Each row is a point. The last column is the point's height on a tilted bowl or saddle (a function of degree 2), plus a little noise. Count its main directions that bend up, bend down and stay straight.
(in the rows, 128 means zero)

Points (15 x 4):
[[139 120  73 101]
 [150 148 119 124]
 [122 173 131 107]
 [ 69 132  41  51]
 [117 178 138 102]
 [160 106 177 102]
 [113 110  56  87]
 [110  90  74 103]
 [133 131 103 118]
 [ 41 154 140  56]
 [125 170 174  97]
 [146  99 128 119]
 [110 162 137 106]
 [112 109 118 119]
 [ 42 110 150  83]]
Directions: 0 up, 2 down, 1 straight

Points:
[[177  61 193 165 165]
 [141 155 144 165 152]
 [141 186 108 119 147]
 [ 97 125 145  80 132]
 [168 150 106 164 138]
 [114 173 184 121 144]
 [ 63  73 138 124 230]
 [163 134 152 157 138]
 [157 147 153 174 156]
 [137  88 201 138 167]
 [132 181 151 112 142]
 [160 139  47 104 122]
 [128 104 118 112 127]
 [178  76 126 133 119]
 [109  73 174 133 194]
 [176 109  68 141 109]
 [122 105 132  77 128]
 [159 123  95 130 115]
 [158 141  99 183 142]
 [123 180 180 182 194]
 [163  85 163 150 140]
 [ 75  65  96  75 197]
 [119  87  90 128 138]]
Directions: 2 up, 0 down, 2 straight

Points (23 x 5):
[[163 151 107 114 107]
 [ 78 115 180  97 141]
 [174 129  94 134 112]
 [ 92 195 126 135  53]
 [133 168  90 100  76]
 [173  65 129 103 136]
 [140 212 151 116  29]
 [ 98 131 156  57 109]
 [118 134 194 103 125]
 [118 115  57 137  94]
 [108 111  86  99 105]
 [191 161 111 132 103]
 [149 115 166 122 140]
 [ 89 128  87  88  89]
 [125  81 134 177 110]
 [133  72 195 143 145]
 [169 137  42  99  62]
 [ 63 116 181  96 138]
 [126  87  93 114 116]
 [201 148 146 129 115]
 [ 85 118 124 180 109]
 [ 85 137  69 158  99]
 [122 131 121 146 118]]
Directions: 0 up, 2 down, 2 straight

Points, 41 rows:
[[168  83 123 165  92 157 154]
 [125 155  93  76 153  89 120]
 [103  94 136 135 118 143 144]
 [128 110 153 139  96 120 149]
 [105 179  78 118 198  78  94]
 [183 138 129 143 156 125 108]
 [143 111 110 140 153  90  98]
 [104 108 171 152 104  96 135]
 [141  99 114 198 154 181  89]
 [142  70 170 124 179  35  34]
 [109 169 208 156 158 185 140]
 [121 153 169 112 107 118 153]
 [155  99 169  99 115 175 152]
 [118 211 151  89 202  96 150]
 [101 109 166  81 216 166  85]
 [130 102 177 169 103 105 127]
 [184 112 116 141  44 168 185]
 [103 191 119 107  44 101 159]
 [115  98  97 136 100 118 148]
 [179 112 143  82 109 162 154]
 [ 25 147 148  62 120 142 147]
 [158 178 176  85 141 162 172]
 [102 123 137 162 166 142 103]
 [145  85 152 126 150 136 109]
 [115 127 184 115  73  95 152]
 [125  99  95 152 242 183  18]
 [131 121  93 132 129  93 123]
 [159 131  99 146 195 150  82]
 [101 165 163 108 152 136 147]
 [199  97  80 146 134 157 120]
 [137 180 130  79  94 146 174]
 [161  86 199 130 113 146 127]
 [118  96 151 124  84 188 179]
 [154 135 153 131 125  48 109]
 [ 82 158 122 168 160 139 113]
 [126 103 115 121 116 139 144]
 [122 163 160 158 142 151 136]
 [151 107 137 117  57 129 175]
 [169 150 111 124  58 128 167]
 [114 136  59 174 107  73 116]
 [117 108 214 125 190 142  77]]
Directions: 1 up, 3 down, 2 straight
